Each row of a before or after table is a point. The points were changed in one or more steps. Then noise was added and the rows were shuffled. The steps act on columns, c1 being the first. What was done? A step turns or swaps two columns, mirrors them in a line or flattens them onto one, adds a multiple of one to another, or multiplies or shifts one. Angles are multiples of 10 degrees, from the lower column toward the higher: turns from -170 to 170, lines from 10 to 170 but not 90. Use the fewest steps. Two steps may share a column if one is a turn and the other turns, adds or multiplies; they go together, in the order done. Otherwise the lowest column goes first.

Before (14 x 2):
8, -37
35, -21
21, -32
41, -22
11, -28
26, -42
32, -21
29, 8
45, -36
42, -39
16, 37
29, 25
-91, -35
7, -49
After (14 x 2):
-34, 21
-39, 41
-42, 26
-35, -93
24, 29
-25, 39
-37, 9
-28, 11
-20, 34
9, 29
35, 14
-23, 37
-37, 47
-49, 7
Steps: swap c1 and c2

Before (14 x 3):
-31, 14, 15
-18, -7, 12
-33, 14, 5
-14, 11, 14
-30, 14, -8
-15, 18, 7
45, 3, 12
-32, 7, 13
-18, 14, -51
22, -118, -26
-21, 10, 8
-30, 6, 16
-17, 17, 6
-28, 17, 8
After (14 x 3):
-33, 9, 11
-19, 17, 4
45, 6, 13
-32, 15, 2
-29, 19, 7
-17, -5, 13
-13, 14, 11
-17, 5, -52
-31, 9, 16
-29, 11, -11
-14, 19, 5
23, -120, -4
-20, 11, 6
-30, 17, 12
Steps: turn c2 and c3 by -10 degrees

Before (8 x 4):
13, 38, 11, 13
-23, -27, -30, -14
5, 1, -36, 14
-16, -11, -46, 10
-121, 28, -42, 7
-2, 32, 14, 4
2, -13, 0, 32
-59, 10, -29, 5
After (8 x 4):
-21, -50, -31, -14
1, 13, 16, 6
3, -32, 0, 31
11, 19, 11, 13
-16, -29, -48, 6
-60, -10, -30, 7
7, -19, -40, 11
-121, 7, -42, 8
Steps: shift c2 by -20

Before (12 x 6):
-26, 58, 2, 30, -23, 77
30, 57, -16, 4, -55, 101
-6, 29, 41, 0, 31, 43
-33, 22, -1, 84, -39, 41
19, 40, 8, 27, 26, 1
46, 43, 10, -2, -53, -49
14, 17, -26, -36, 14, 16
-1, 12, 17, 34, 32, 1
1, 0, 7, 23, 47, -16
12, 30, -36, -9, -30, 39
-14, -24, 60, 13, 39, -16
-18, 42, 35, -44, -6, -50
After (12 x 6):
-16, 14, -26, -32, 13, 19
1, 0, 6, 20, 49, -14
17, 42, 32, -28, -8, -51
0, 13, 14, 40, 31, 0
34, 24, -1, 89, -39, 43
-10, 29, -35, 0, -32, 41
-19, 38, 8, 41, 27, -2
6, 27, 41, 8, 30, 43
-45, 44, 7, 11, -53, -48
-30, 57, -17, 21, -53, 102
26, 56, 4, 47, -26, 75
8, -25, 60, 7, 42, -13
Steps: multiply c1 by -1; add 0.3 times c2 to c4

Before (13 x 8):
9, -62, 6, 16, -23, -19, 0, -12
-32, -2, -15, 24, 27, -3, -46, -3
-24, -4, 19, -38, -11, 3, -7, -8
-12, -14, -33, -33, -1, 45, -11, -15
-36, -14, 21, 37, 18, -10, -6, 41
1, 20, 16, 3, 9, 23, -1, -14
-38, 17, 10, -34, -63, -1, -37, -15
37, -50, 22, 12, -17, -10, -7, 65
-10, 7, 13, -29, -121, 51, -13, -6
19, 7, -43, -3, 26, 2, -35, -2
7, -10, 29, -15, 5, 58, -27, -13
-37, 11, 19, 73, 20, -15, -5, 34
24, -48, -16, 18, 7, 11, -38, -4
After (13 x 8):
8, -59, 19, 20, -22, -7, -3, -12
-12, -4, -7, 30, 27, -12, 6, -4
-7, -15, -56, -44, 1, 5, 2, -14
-6, 8, -31, -38, -120, 41, 3, -6
-32, 10, 24, 96, 19, 4, 11, 34
16, -9, -25, -20, 5, 60, -6, -13
35, -48, -19, 23, 7, -5, -12, -4
-30, -15, 21, 48, 18, 10, 11, 40
29, 7, -29, -4, 26, -31, -10, -3
-21, -3, 9, -49, -11, 16, 6, -7
34, -49, 22, 16, -18, 10, -13, 65
-21, 16, 6, -44, -62, 7, 8, -15
1, 20, -6, 4, 9, 28, -1, -14
Steps: flatten c1 and c7 onto the line at 160 degrees; turn c3 and c6 by 50 degrees; multiply c4 by 1.3

Before (11 x 9):
-8, -103, 38, -40, 5, -5, -17, -38, -1
105, -9, -75, 35, 59, -39, 71, -12, -26
-1, -36, 28, -9, 6, -27, -20, 32, 22
-22, 26, 42, -42, 41, 26, -36, -7, -23
32, -4, -23, 70, 18, -30, 25, -14, 13
3, 49, -3, -29, -38, -28, -26, -36, -12
-25, -38, 32, -75, -5, 36, 33, 11, -10
36, -24, -36, -31, -30, 42, -31, -4, -11
-34, -14, 43, -40, 5, 48, -13, -30, 27
-20, -53, -54, 29, 28, -32, 13, 4, -12
29, -71, -4, 65, 0, -33, 31, 5, -52
After (11 x 9):
8, -42, 0, -15, 1, 32, -15, -33, 27
3, -38, 38, 27, 42, 14, -35, -10, -22
19, -29, -46, -21, -25, 41, -34, -4, -11
-11, 35, -45, -50, 27, -34, 16, 5, -12
-7, -29, -58, 46, -40, -22, -26, -38, -12
8, -74, 47, -42, -7, 20, 36, 9, -11
-3, -5, 79, -39, 8, -24, -25, 35, 21
-1, 29, -92, -10, 59, 2, 73, -11, -22
-3, 68, 7, -69, -3, -21, 33, 8, -44
-5, 67, -42, -4, 21, -15, 25, -16, 9
-8, -36, -19, -103, 5, -8, -18, -43, 2
Steps: flatten c1 and c6 onto the line at 70 degrees; swap c2 and c4; add 1.5 times c8 to c3

Before (13 x 9):
51, 62, 11, -8, 14, 22, -68, 0, -55
25, 33, 1, 52, -19, -2, -54, 27, -68
-13, -16, -2, -13, 89, -61, 66, 15, 39
-21, 10, 20, -25, 25, -42, 8, 50, 67
10, 50, 0, 2, -28, -16, -17, -20, -71
-48, 13, -5, 3, 58, -46, -26, -12, 41
8, 82, -49, 11, -36, -13, 2, 17, -11
38, 30, -9, 14, 21, -71, -47, -2, 12
40, 42, 27, 17, -57, -14, -23, -30, -41
7, 58, -10, 10, -65, 15, -12, -25, -31
7, -3, -41, -70, 2, -37, 9, 12, -43
17, -14, -24, 7, 55, -17, 5, -4, 59
-21, -23, -29, -2, 10, -30, -4, 22, 47
After (13 x 9):
9, 33, 87, -3, -37, -11, 5, -22, -3
23, 27, 15, -29, -34, -3, -54, -51, -64
50, 53, 30, 4, 4, 25, -68, 6, -57
-50, 8, 12, -10, 62, -44, -25, 9, 29
7, 32, 43, -24, -70, 17, -14, 17, -17
39, 53, 7, -30, -66, -12, -20, 17, -33
-11, -12, -9, 18, 96, -61, 66, -6, 19
12, -28, 28, 69, -6, -38, 9, 23, -41
7, 37, 30, -10, -44, -16, -15, 14, -64
-20, -36, 9, 15, 14, -32, -3, -17, 44
20, -23, 9, -11, 64, -19, 9, 1, 49
-19, 18, -7, 47, 37, -39, 6, -29, 61
39, 18, 28, -12, 25, -73, -43, -5, 12
Steps: mirror c2 and c3 in the line at 20 degrees; turn c4 and c8 by -150 degrees; turn c5 and c9 by -10 degrees

Before (8 x 11):
36, 60, 25, 46, 44, -58, 10, -10, 10, 11, 56
49, 54, 17, 6, 3, -23, 60, -25, -61, 21, 14
-45, -7, -40, -16, -13, 15, -33, -52, 4, 27, -30
50, 22, 31, -52, 49, -41, -34, 19, 31, -52, -6
21, 41, 2, -34, 13, 3, -36, 44, 3, 45, -43
-46, -34, -36, 45, -23, 7, 4, -21, -32, 19, -48
-23, 10, 57, -44, 84, -74, -5, 11, 22, -30, 40
11, 18, 18, -4, 3, 6, -33, 7, -37, 30, 41
After (8 x 11):
50, 53, 16, 4, 1, -50, 62, -58, -27, 25, 7
-26, 5, 57, -39, 82, -94, 1, 20, 17, -30, 55
36, 58, 25, 43, 43, -82, 9, 9, -11, 14, 53
-44, -35, -39, 44, -25, -18, 5, -31, -20, 22, -51
-46, -10, -39, -17, -7, -9, -32, 5, -51, 26, -38
26, 45, 3, -31, 10, -21, -35, 2, 47, 50, -55
49, 13, 27, -54, 50, -68, -32, 27, 16, -54, 3
8, 17, 13, -3, -3, -12, -40, -29, 7, 23, 32
Steps: shift c6 by -20; swap c8 and c9; add -0.3 times c10 to c11
